Rows are points. A path goes straight from each point to the next, and from the last back to the first. The post is the endless flat space through its rows: a point in 2 columns, a line in 3, a plane in 4, and so on, so that a path can go around it. Count how often the path circles the post. Going back the other way cancels.
In the rows, 128 means zero.

Post (2 x 3):
[[148 118 194]
 [121 142  81]]
Path (15 x 3):
[[ 98 133 147]
 [ 82 197 140]
 [178 196 169]
 [185 202 183]
 [121 182 130]
 [174 162 107]
 [143 180 155]
 [ 84 193 160]
 [114 111 202]
 [ 82  92  64]
 [154  61 152]
 [181 134  55]
 [190 119 118]
 [142  94 165]
 [ 96 103 129]]
Times around: 0

Post, 5 rows:
[[111 129 102 160  54  53]
 [ 95 145 133  57 116  55]
 [129 108 147 188 119 156]
 [116  83 134 203 178 123]
 [131 155  49  38 130 176]]
Path, 9 rows:
[[ 59 127 164 152 140 107]
 [112 205 137 153 123 140]
 [164 152  98 166  90  84]
 [130 169  61 161 115  44]
 [ 93 172  97 134  42 106]
 [102 107  60 163 120 157]
 [ 92  82  92  90  33 124]
 [127 116  75  45 119 106]
 [ 66 110 142  83 105 162]]
Times around: 0

Post:
[[104 148 167  95 115 133  64 139]
 [124 143  41 105 249  60 125 132]
 [115 145 154 112 115 202 140 136]
 [112 149 186 110  55 174 133 205]
 [116 140  30 113 146  93 108 116]
 [132 159  66 167 180 123  98 143]
 [130 143 109 184 146 103 175 103]]
Path (8 x 8):
[[128 109  97  87 126 123  68 176]
 [164 123 119 124 123 159 104 142]
 [127 132  48 165 121  94  87 137]
 [ 50 127  68  90 164 135 126 182]
 [ 75 171  97  97 189 142 112 174]
 [113 171 114 123 135 206 152 146]
 [ 74 139 122 144 150 168 136 125]
 [ 88 106 122 113 134 107  92 179]]
Times around: 0

Post:
[[141 142 173  99  95 152 148 111  62]
 [140 124 118  80 116 123 115 154  47]
 [114 121 104 108 135 163 193 171 210]
 [140 119 171 134 107 150 109 145  73]
 [137 138 173 113  55 122 135 172 103]
 [128 124 162 113 128  84 152 139 126]
 [132 120  76 134 111 125 162 135 151]
 [133 117  87  86  53 106   7  83 138]]
Path (8 x 9):
[[141 127 141 133 127 151  99 167 107]
 [170 167 112 134  61 163 158 126 115]
 [107 164 113  99 100 109 120 130 120]
 [ 86 129 117 109  83 144 138 130 134]
 [117 102 136  89 109 152 124 145  74]
 [128 104 152  55  76 133 113 148 106]
 [102 127 128  91 105 102 131 108 132]
 [103 140  86 112  89 151 106 139  96]]
Times around: 0

Post:
[[119  87 150  84  93  68  77 141  72  57  99 112]
 [136 102  58 121 108 152  85  69  90 115 152 161]
 [104  90 102 190 100 129 142 147 128 150 133 134]
 [129 160 108 151 201  95 201 166 150 196 101 131]
 [106 100  60 110 123 151 103 160 118 146 166 109]
 [129 128 113 126 156 113 197 213 183 123  84 174]
 [127 146 140  90 129 139 214 147 168 175  79 126]
 [ 80 124 117 130 159 161 189 167  84 198 122 187]
 [116  90  61 153 104 143 145 113  66  59 204 105]
 [129  80 121 113 113 138  71  87 110 114 249 146]
 [157 116 196 114 121 143  12 137  94   8 101  75]]
Path (17 x 12):
[[164 108 100 171  81 116 127 148  79 104 145 122]
 [136 141  90 119 109 120 126 117 130 198 180  98]
 [ 77 119 145 139 110 123  88 113  65 127 125 162]
 [114 144  81 116 115 135 142  71  76  78 105 140]
 [108 142  88 193 134 156 113 134  49 106 128 172]
 [133 118 114 164 107 107  91 198 105 138 176 156]
 [138 121 111 123 159 140 232 151 112 108 200 129]
 [120  92 144 114 149 152 126 161  96 133  95 134]
 [ 90  99  91 134 145 159 129 146 120 146 128  49]
 [ 69 130 159 100 137 116 110 166 137 103 107 161]
 [122 134  45  95  97  94 149 164 155  86 140 113]
 [124 112  75 144  93 132 112 138 108 115 175  84]
 [135 106 174  94  89  98 202 126 110 123 121 129]
 [151  38 162 120 122 147 126 163 162 123 119 185]
 [121 106 136 111 175  93 137  97 111 166 143 110]
 [ 99  69 146 131 148 204 102 149 145 196 175 121]
 [158  97  80 161 139 135 119 144 128 169  97 139]]
Times around: 1

Post, 13 rows:
[[122 126 133 130 133 114 168 134 143 140 147  99 112 159]
 [137 133 170 152  86 126 121  92 158 136 127 126 142 141]
 [143 114 136  53 126 135 119 132 140 146 161 134 145 165]
 [116 127 120 154 140 125 135 122 137 128 106 155  86 184]
 [118 123 126 175 131 123 106 125 133 132 131 113 144 118]
 [128 127 125  94  98 102 117 135 118 110 128 114 129 130]
 [128 132 135 128  98 160 130  97 117 112 136 121 148 142]
 [147 124 154 111 144 120 155  77 107 137 116 114 151 135]
 [139 116 121 118 126 143 114 108 198 124 161 124  95 150]
 [124 120 173 164 110 133 136 114 114 124 141 135 106 116]
 [138 142 135 154 102 132 177  85 115 128  94 249 144 132]
 [120 124 128 109 154 159 118 154 133 119  65 121 175  94]
 [119 119 119 141 131 168 157 127  99 194  97 114 108  83]]
Path, 15 rows:
[[132 132 124 150 129 170 124 116 143 156 128 126 126 119]
 [138 152 182 117 114 132 151 116 146 142 140 134 136 123]
 [111 123 128 128 143 113 146  78 149 135 172 140 118 121]
 [ 93 101 144 127 115 130 129 129 111 140 120 135 114 124]
 [134  89 161 129 135 142 134 110 153 140 109 113 120 110]
 [144 130 131 109 137 125 172 120 133 109 113 121 146 161]
 [125 135 135 133  91 175 130 141 126 103 163 103 138 138]
 [131 158 134 110 105 125 147 120 149 107 123 123 113 111]
 [107 138 166 125 151 141 170 119 115 119  94 151 104 153]
 [112 137 133 117  99 156 128 128 135 115 133 109 122 136]
 [137 145 172 123 141 138 116 125 108 146 127 158 133 128]
 [144 122 160 125 134 162 136 103 106 138 131 130 108 139]
 [143 124 145 118 101 115 135 122 140 127 106 131 132 151]
 [134 114 136 140  94 126 113 119 159 139 140 141 116 144]
 [175 114 128 103 122 135 156 125 146 118 127 140 138 120]]
Times around: 1

Post:
[[116 128 133 130  93 139 139 119 109 116 118 129 102 127 170 106 132 133]
 [131 128 118 138 105 131  97 136  99 145 127 166 108 133 178 107 122 107]
 [130 142 154 145 132 133 144  95  96 151 144 129 118 145 118 127 132 141]
 [118 107 153 128  93  85 120 124 104 121  87 183 124 146 151 123 126 126]
 [122 130 147  79  78  95 141 116  93 118 182 120 143 130 118 125 120 128]
 [144 126 143 128 143 142 143 132 143 139 101 129 124 189 130 123 122 124]
 [125 156 127 151 163 138 130 104  89   7 169 104 145 108 148 133 109 109]
 [125 125  64 144 143 123 112 137 126 141 146 132 122 101  97  93 182 140]
 [132 127 134 139 129 134 164 137 121 145 149 132 152 109 114 138 164 133]
 [113 123 123 135 109 149 153 142 102 100 107 156 122 104 111 116 107 147]
 [125 139 167 129 142 117 133 122 112 134 136 120  99 115 119 110 119 122]
 [119 130 109 115 127 124 179 142  66 157 103 101 215 144 142 114 153 100]
 [127 126  83 140 119 138 103 127 126 108 139 118 105 116 112 142 155 100]
 [119 113 155  93 127 158 129  98 105  69 110 156 134 108 123 130 125 133]
 [132 132 115 164 111 149 110 124 122 109 131 112 170 117 109 105 164 127]
 [122 122 137  87 131 133 159  75 158 162 130 130 130 132 117 126  99 108]
 [114 124 107 108 138 126 116 115 127 163 128 114 106 104 155 132  96 145]]
Path:
[[146 128 119 128 119 126 133 119 128 137 115 132 121 125 151 142 124 131]
 [124 103 104 108 117 144 131 100 124 123 119 109 116 114 144 136 121 108]
 [113 107 136 101 149 111 119 108 114 128 144 125 119 145 124 122 130 125]
 [135 111 150 128 123 148 110 114 131 114 135 170 150 146 124 121 146 145]
 [111 106 142 121 130 122 136  98  86 100 149 115 148  96 119 125 108 151]
 [168 130 130 142 124 122 119 120  83 115 133 133  94 170 135 128 118 115]
 [132 138 137 102 120 165 130 125 117 125 142 129 111  94 104 100 121 129]
 [149 147 133 114 111 143 151 104 105 124 125 112 160 122 149 120 126 141]
 [144 125 112 125 120 106 137 113 127 118 109 137 149 132 129 133 116 132]
 [117 147 135 129 132 133 137 131 112 141 109 140 138 108 168  98 141 142]
 [114 149 133  97 140 131 123 101 130 123 170 125 138 166 148 128 116 115]
 [106 114 142 123 126 141 137 115 143 111 120 111 127 149 122 139 128 119]
 [112 135 122 129 131 142 143 137 118  89 121 160 123 119 130 107 133 132]
 [131 148 119 150 115 141 118 129 117 112 119 140 114 119 117 127 123 130]]
Times around: 0

Post, 17 rows:
[[119 125  96 132 131 151 124 124 122 174 131 165 153 159 103 109 125 106]
 [ 98 118 149 191 154 158 216 111 138  26 115 148 194 101 140  89 122 181]
 [115 130 160 144 148  98 156 122 137  85 157 155 176 156 138 112 158 134]
 [106 131 108 168 184 120 225 114 139  92 162 122 103 125  49 105 114 112]
 [128 124 127 138 108 103 160 200 122 140 153 173 119 159  95 117 114 106]
 [140 131 109 145 135 134 149 163 101 156 152 131 109  70 171 107 153 114]
 [124 151  56 136 128 121 133 149 150  86 156  89 135 166  93 144 137 113]
 [ 98 120 134 249 160  94 165 160 111 172 118 115 127 169 151 101 139  88]
 [114 138 109 145 133 142 138 117 123 171 153 130 143 113 155 160  77 103]
 [139 136 106 122  64 112 142 113 119 139 100  71 131 158 156 110  93 105]
 [127 130 134 167 107 130 148 146 124 174 165 116 132 158 163 118 135 154]
 [111 152 130 131 174 149 123 131 135 117 145 146 116 168 159  91  87 106]
 [126 132 109  92 109 114 148 154 111 154  99  67 171 147 151 127 100 143]
 [136 152  94 150 157 119 111 112 116 155 170 159 158 131 153  92  70 127]
 [102 168  73 155 190 130 134 112  44  27 130 165  65 119 121 116 133 149]
 [109 141 115 157 133  91 127 144 142 134  72 138  75 144 111 108 117 135]
 [122 131 151 168 105 130 128 148 109 153 121  60 150 116 119 112 104 113]]
Path, 24 rows:
[[104 147 150 141 127 112 137 127 157 134 141 135 102 112 110 126 132 121]
 [117 168  73 130 139 141 156 140  97 145 162 133 134 112 144 127 119 164]
 [145 156 134 162 124 128 192 139 117 144 132 134 134 116 141 128 119 139]
 [128 138 103 169 150 120 118 134 160 155 113 125 130 133 110 104  98 126]
 [150 142  88 191 117 139 143 140 121 151 114 166 128 117 136 134 182 125]
 [102 164  83 129 163 118 152 146 134 136 154 123 118 162 129 136 118 117]
 [117 139 102 158 104  97 113 182 115 114 167  90 136 165 137  82  76 117]
 [ 86 110 112 147 146 131 143 121 114  93 166 123 111 162 122 112 136 141]
 [128 139  85 174 105 130 156 107 128 188 161 120 120 131 162  99 129 158]
 [110 154 125 117 160 151 169 171 132 114 131 131 169 144 130  82 100 120]
 [148 147 128 126 142 116 142 128 101 150 121 150 121 126 102 109 110 123]
 [149 105 112 155 140 128 139 167  95 114 162 130 159  90 140 124 138 114]
 [107 115 107 163 119 119 158  97 122 136 111 134 143 128 148 115  79  78]
 [ 97 138 106 149 135 115 138 121 105 107 197 114 149 143 137  99 143 100]
 [108  94  94 141 124 110 167 159 157 100 121 103 121 127  78 106 128  94]
 [137 116  83 149 125 117 152 130 162 152 109 140 129 119 135 119 119 102]
 [105 141 157 164 170 136 136 131  94 171 126 130 151 144 121 130 109 110]
 [155 180 130 158 115 139 154 173 118 102 145 137 120 144 133  81  67  89]
 [135 137 132 173 149 122 123 120  91 154 122 113 137 144 129 161 149 135]
 [120  95 131 175  84 136 157 136 134 115 135 100 100 162 141 125  82  64]
 [ 94 123  96 148 117 118 140 121 118 102 105 144 155 137  83 119  95 122]
 [ 95 170 104 186 117 139 128 157 145 142 122 128 111 133 118  91 111 135]
 [118 149  96 150 139 143 150 111 120 118 131 151 149 148 122 127 133 164]
 [106 149 116 160 171  94 153 124 123  87  88 107 143 144 119 121 130 125]]
Times around: 1

Post:
[[163 117  99 148  95 135 168 108 134 182 197  65 150  83 115  96 155 127]
 [136 133 141  89 169 186 135 174 109 152 125 109 155  50 105 101  95 147]
 [135 136 159 104 155 158 140  95 147 164  99 143 145 112 119 150  98 110]
 [150  96 124 106 120 144 181 141 134 143 142 111  83 127 126 102 151 144]
 [162 151 134 134  55 120 103 114 137 192  91 129 138 133 159 170  95 138]
 [140 139 108 111  82 126 106 172 193 145 121 154 164 151 131 169 155 150]
 [116 105 111 101  81 110 153 119 170 152 156  82 166 112 160  79 111 128]
 [164 173 188  63 236 138 112 134   7  89 101 123 180  80 114 174 101 129]
 [123  90 103  99 132 136 101 102 157 155  94 119 167 159 116 179 140 182]
 [ 94 151  77  83 130 160 173  95 164 154 146  97 140 156 131 125  85 141]
 [ 95 141 157 117 142 170 135 173 100 133 135 132 158 120 118 125 147 156]
 [129 151 109 147 132 141  76 129 164 143 136 128  94 177 196 122  91 122]
 [124  75 110 104 100 151 109 134 146  98 137  80 159 164 170 132 127  86]
 [151  98 141 126 105 149 149 111 151 104 139 120  88 134 106 158 117 181]
 [132 118 104 121 138 128 165 110 145 123  95  48 162 117 131 149 135 138]
 [138  98 127 103  85 126 111 124 118 110 171  94 102  77  95  81 161  72]
 [164 165 148 139 152 161  98 150 122 168 111 137 154 140 110  91  87 139]]
Path, 30 rows:
[[236 119 132 114  57 105  65 132 120 176 137  88 109  80 140 226 123  91]
 [162 152 114 128  89  77 138 164 175 189  74 116 147  67 138 157  79 169]
 [166 152 154 132 117  96 165 118 104  77 188 134 213 108  82  97 112  97]
 [107 115 104  88 182 151 132 130 182 171 135 125 118  92  85 163  69 210]
 [117 127 123  70 155 159 131 131  86 126 197  79 132 111 129 116 120 120]
 [106 124 113  96 137 130 163 118 147 145 151  71 130 167 130 150 140 123]
 [160  84 128 120  93 149 182 117 141 163 162 107 178 135  98 169 173 114]
 [159 136 192 128  74 180  81 140 157 156 125 152 115 125 105 166  68 134]
 [178  98 172 112  60 150 128 154 174 152 128  72 216 110 155  75 135  54]
 [170 161 168 156 135 136 132 153 130 111 139 152 123 145 154 105 191  96]
 [190 129 164  88  93 159  87 185 127 149 116 106 168 109 186 187 115  65]
 [156  97  86 122 173 112 152 126 176 111 139  31 227 151  93 126 189  82]
 [160 122  85  92 144 176 134 119 161 173 156 103 113 112 134 185  95 121]
 [ 80  75 138  82  90 210  39  88  84 188 110  85 163 119 138 115  62 123]
 [141  79 149  99  96 132 120 110 148 139  53  92 139  90 156 132 116 146]
 [117 182 140 112 135 144 110 128 149  66  82 114 102  95 147 181 122 152]
 [158 148 107 101 142 176 134 154 130 148 130 105 121 132 141 198 137 179]
 [113 132 159 132 152 161 184 121 157 108  36 115 112 126 141 172 139 156]
 [124 157  88  92 157 159 209  83 105  77 176  74 212 168 118 161  97 103]
 [ 83 114 122 135 145  84 157 149 112 191 116  90 165 127 189 107 152 140]
 [161  73 100 154  74 153 138 116 200 107 167 134 204 126  90 156 122 141]
 [ 86  96 125  77 100 146 149  49 149 125  98 111 149 121 134 105  67 116]
 [ 88 104  98 106 144 186 172  47  51 155 154  98 167 169 176 107  85  95]
 [144 187 115  94 111  90 146 112 147 135 137 115 199 113 126 144  85 126]
 [110 135  94  93 163 114 135 122 150 172 152  95  98 158 165  98 108 147]
 [152 152 136  83  53 124  88 115  97 176 160 106 153 145 163 137  55 198]
 [145 120 137 119  98 172 135 152 108 117 207 140 112 157 124  84 150 208]
 [146  94 102 159 114 166 168 105 160 138  94  83 107 143 192  86 132  96]
 [107 101 166  89 180 185 112 120 136 138  99 193 119 152  97 146 100 148]
 [103 101 131  46  90 129 160 125 164 152  93 134 154 208  62 115  75 129]]
Times around: 2

Post (17 x 18):
[[151 129 121 103 111 100 157 132  91 127 163 130  73 141  85 131 136 136]
 [154  87 127 100 109 147 121  86 106 107 163 141  96 126  82  87  98 118]
 [134 194 143 144 149 145 100  96  31 129 143 123 161 157  84 163 154 156]
 [105 118  60 159 109 191 126 134 152 112 156 120 109  95  98  85 143 144]
 [128  91 117 109 166 120  94 125 155 121 130 164 103 134 183 155 198 139]
 [138 190 121 154 113 120 103  91 100 193 121  43 141 133 131 149 144  61]
 [172  89 156 143 175  80 115  94  79  91  64 150  56 134 120 160 102 112]
 [149 131  84 101 138 203 106 120 174 148 129 136 141  89 139 149 129 129]
 [117 110  93 126 124 137 129 164  90 179 148 147 127 126 122 102 158 134]
 [110 133 110 122 148 135 108 127 136 147 102  74  96 135 105 138 108 117]
 [101 173 133 102 119 122  67 108 129 149  33 125  76 113 144 170 156 105]
 [153 187 123 139 171 101 106 149  94  75 113 108 120 162 127 115 144 172]
 [162 112 132 124 114 126 104 109 109 172  73 110  85 151 163 142 182 137]
 [157  92 135 148 118 114 143 116  95 100 119 138 161 147 100 138 150 154]
 [142  94 123 129 117 158 129 100 133 101  91 114  57 148 138 148  87  75]
 [151 175  96 127 178 125  55 139 137  95 166 183  98 145 109 180 114 166]
 [ 95  78  83 135 112 108 114  66  91 133  89 100 128  92 153 138 114  93]]
Path, 28 rows:
[[173 125 136 142 105 149 140  91  61 173  63 129 106 121 136 111  78  69]
 [182 105 147 116 136 102 100 126 145 162 118  92 100 134 169 147 134 126]
 [143  95 115 150  96 107 154 119  84 155 135 116 164  65  57 155 105  78]
 [195  78  94 121 150 190  54 114 145 128 123 118  79 140 122 123 123 133]
 [155  66 107  99  83  24 149 104  51  96 131  88 140 164 118 139 156 150]
 [128  74  99 124 137  63 124 106  90 127  43 143 105 113 142 122 111  80]
 [150 184 135 126 129 146 124 141 186 185 168  77 143 169  97  82 155 104]
 [151 104 102  85 115  33 129  84 138 105 126 124 130  82 149 149  97 127]
 [123 101 129  98 164 120  66 100 117 134 122 147 165  80 110 118 111 128]
 [148  42 134 118 169 145  78 114 147  95  94 135  75 116 140 101 146  98]
 [186 158  73 163 139 154 122  99 155 121 136 100  66 164 155 161 160  79]
 [137  86 105 129 127 104 117  85  67 106 121 185  96 124 117 129  92 111]
 [ 88 110 107 141 146 178  84 108 136 164 105 134  13 138 149 150 145 129]
 [188  84 147 147 161 134 113 141 145 146 170 177 102  98  90 107 155 132]
 [132 124 172 170 121  93  98 106  21 171 158 114 137 163 112 135 150  88]
 [184 101  85 142 128 196 112 171 136 203 150 133 158  69  85 125 152 100]
 [137  79  76 135 131   7  75 110 135 124  30 109 116 121 180 141 219 167]
 [174 180 148  92 130 136 152 121 107 126 137 152  90 129  95 126 148  97]
 [177 111 146 125 134  79 115 101 116 143 125 159 184 139 175  93 172 159]
 [191 117 142 121  94 168 193  88  98 184 157  90  95 134 128 102 150 122]
 [158 117 140 122 116 123 121 131  96  97 132 135 146 172 139 143  72 117]
 [195 144  94 146 147  70 131 145  80 132 107  75 165 120 124 173 102 132]
 [179 133 100  92  79 119 127 126 181 104 137 127 183  99  91 129 151 151]
 [201  65 138 163 174 118  99 119 118 161  92 137 123 122 115 123 146 116]
 [172  57  73 132 102 108 198 172 126 142 138  80 120 124  80 157 136 127]
 [127  80  49 144 134 140  87 133 115 162  80 145 125 116 122  81 155 136]
 [ 88 162 119  94 120 151 131 110 141  85 138 168  65 178 107 176 171 120]
 [207 184 137 149 134 168 180 112 108 164 141  71 146 121  57  72 124 100]]
Times around: 4

Post:
[[141 153 152  88 204  66 220  75 132 172  60 169 155 141 124  76 170 208]
 [147  73 103 108 151 102 103 120 160 139 127 159 133 123 185 205 125 155]
 [149 152 123 143  78 146  89 123 166 128 144 113 130 109  76 120 141 103]
 [102 135  89 151 125 107 101 134 143 162 189 114 136 101  98  82  87  57]
 [151 117 141  78 145  78 152 115 123 101 102  81  92 111 131 193 130 183]
 [117 165 113  87 104 111 122 124 189  99 145  98 148 129 172 138 125 148]
 [142 153 121 182 144 101  95 162 133 108 172 109 155 131 107  98 159  65]
 [115 125 127 120 132 151 100 153 156 122 171 142  94 140 121 119 120  74]
 [ 86 121 123 112 160  69 131  98 136 130  62 120 145  97 152  56 189 120]
 [160 237  98 213 110 146 139 150 141 102 128 111 100  98 116  50 105  88]
 [176 115 130  81  98  69 131 132 130  94  92 142 130 143 148 163  98 151]
 [113 134 102 149 119 129 137  74 110 102 170 127 118 155 156 139 128 114]
 [152 128 105 100 157 120 182 121 116 163  56 107 169 107 177  97 163 163]
 [169 147 110 150 114  91 148 139 144 133 165 150 116  86 123  48 176  97]
 [167 151 167  75 143  69 129  77 126 121  95 144 132  99 162 189 125 122]
 [188  99 179  94 131 118 100 103 124 101 140 117 123 119 170 157  91 171]
 [160 126  92 136 138 111  41 142 129 134 177 108  96 162 137 124 142  89]]
Path, 26 rows:
[[ 96 126  60 145 179  94 119 134 133 143 126 163 155 169 195 189 140 176]
 [178 229  37 190 145 123 133 141 104 119 123 112  97 137 101  66 129  93]
 [187  96  88 188 163 115  18 167 156 112 132 103 114 142 147  99 170 139]
 [124 148 116 143 127  95 154 110 160 111 102 116 166 163 211 125 108 149]
 [159 190 167 109  76  65 156  59 162 126 140 178 137  33 188 121 112 140]
 [236 106 142 188 107 136 113 130 125 151 157 211 157 104 150  68 114 159]
 [127 150 102 151 143  71 132 109 121 112 153 165 180  98 156 141 105  91]
 [131 190  97 142 180 157 196 103 163 116 132 155 109  78 136 156 102 103]
 [132 143 106 100  91  87 126 176 204  86  48 103 149 102 191  87 192  42]
 [169 139 173 170 179  74  83 134  64  89 156  42 115 164 216  91 141  88]
 [138 127 139 134 118 137  97 117 127 153  81 139 144  99  95 155 122 138]
 [186 104  90 134 245 108  60 155  77 173 127 107 115 148 171 143 205 120]
 [164 105 127 129 105 144 100 165 134 108 130 120  84  55 135 126 111 121]
 [173 218 115 148 131 169 141 165 153  81 227  77 120 154 105  10 107 121]
 [115 160 117 127 193  56 192  84 217 139 150 163 156 101 148 115 169  97]
 [247 100 162 124 172  77  96 123 147 184 144 187 122 150 150 124 206 148]
 [153  95 105 158 148  40 101 129  93 181 158 144 100  56 137  67 163 123]
 [188 191 125  62  73  27 152 171 210 133 167 161 124 109  33  59 147 148]
 [187 121 108 130 118  91   7 119 166  38 176  88 149 123 202 176 155  67]
 [183 137 127 171 109 124 103  86 100 105 143  86 112 124 155 109  58  85]
 [173 238 155 168 134 135 178 157 198 123 101 157 130 131 113 110  86 152]
 [106 187 158  97  66 134 107  49 177 118 203 116  93  46 137 106 139 111]
 [139 115 161  74 149 183 151 101 140 124  41 142 147  47 209 107 162 144]
 [183 155 176 128 127  94  41 120 141  86 149  55 127 113  81 107 150 100]
 [171 169 134 140 115  75 105 157 152  97  81 115 147 100 156  92 115  83]
 [210 166 144 129  85  75 125  84 104 139 178 107  85 104  76 108 188 126]]
Times around: 5

Post:
[[162  96 177 109 158 118 155 120 156 132 147  98 103 101 128  94  70  79]
 [177 119 126 187 170 159 151 137 129  83 138  97 183 133 192 179  90 121]
 [102 132  81 122 125 132 170 202 157  82 152 155 208 197 151 136 110 101]
 [ 69 146 120  99  46  56  76 136 176  93 161 138  93  74 154  93 128 115]
 [106  99  97 157 142 104 159 124  82 103 117 125 158 218 167 169  69  93]
 [137  83 182 185 147 134 134  91 149  68 134  71 194 199 144 111 119  79]
 [127 115  70 120  63  91 103 155 166 172 139 101  80  68 141  29 141 133]
 [136  80 166  97 138 170 146  71 150 218 193 108 136  83 177 104 126 124]
 [ 81 165  79  83 109  96 134 158 160 126  28 122 198 134 144 130  89 121]
 [151 121 104  75  44  72 142  94 145 144 157 128 103  46  66 102 165 148]
 [114 123 126  91 104 131 129 113 178 141 113 171  60 108 153  73 156 183]
 [ 87 190 108 112 192 124 137 175  63  98  90 123 192 191 149 131 128 113]
 [131 117 132 136 100 212 135  82 149 140 153 120  96  78  90 112 110  98]
 [128 109 197 172 121 154 141 161 118 189 119 133 191 145 123 147  95 122]
 [121 136 100 141 206 149 129 177 167 142 105 107 169 249 145 210 123 104]
 [ 79 110  87 125 142 121 127 103 174 136 159 131 120  45  93  69 105 161]
 [ 88 191  92 161 169  96 158 157 149 118  66 178 202 180 130 153 151  56]]
Path (24 x 18):
[[ 80  86 177 128 185 125 116 179 132 146 164 118 125 171 195  87 117 127]
 [ 91 143  83  81 156 131 182  95 132 116  63 111 130 119  96 167  93 159]
 [ 97 153 142 105 141  96 180  91 110 141 101  84 127 171 120 152  81 126]
 [122 143 179 151 151 112 136 102  53 144  93 127 121 140 124  91  55  73]
 [129 127  70  65 165 142 113 175 154 212  73 104 131 104  60  76  63 120]
 [124  57 145 118  49 113 112 181 168 196 116 141 205 140  93 155 110  93]
 [133 106 164 116 169 100 149 162 133 103 142 103 136 183 126 179 111  69]
 [109 103  84 101 151 111 168 125 154 201 127 101 180 204 168 103 208 163]
 [ 78 155 112 114 178 141 147 150 189 204 120 175 177  86 181 132 101 175]
 [147 155 143 133 160 104 153  98  96 121  73 118 187  70  51 139  73 121]
 [121  87 150 122  88 162  56 153 146 100 129 125 138 245 159 125  98 125]
 [140  54 173  88  99 150 121 152 132 186  98  99 133 161 220 140 142 172]
 [ 65 150 123 119 137 146 153 132 173 133 128 138 108  92 131 142 185 100]
 [102  98 166 159 142 126 128 156 179  97 171 106 135 156 168 153  62  87]
 [ 52 171  86 161 124 167 193 152 159 117 131 174 167 123  82 145  39  74]
 [124 160  65  65 105 173 118 134 210 193 149 170 133 156 148 168 101 157]
 [171 124  63  91 101 128 106  91 128 200  92 127 178  36 121  96 119 155]
 [ 91 145 108 143  94 100  97 154 140 118  92 131 149 166 160 137 162 106]
 [ 87 106 103 164 163 129 165 157 195 164 119 140 160 113 124 161 140 117]
 [ 80 156 122 136  92 162 146 109 105 148  69 136 172 137  80 126 141 158]
 [109 143  75 165  42 165 139 125 139 127 204 107 165 120  71  99  80  80]
 [160 143 135 138 137 160 112 127 122 190 124 145 106 183 156 150 163 120]
 [ 84  53 125 133  88 152 101 111 194 133 174 110 159 142 140 138  68 117]
 [178 105 111 103 127  97 160 154  82  48 138  98 188 122 149  95 125 101]]
Times around: 4
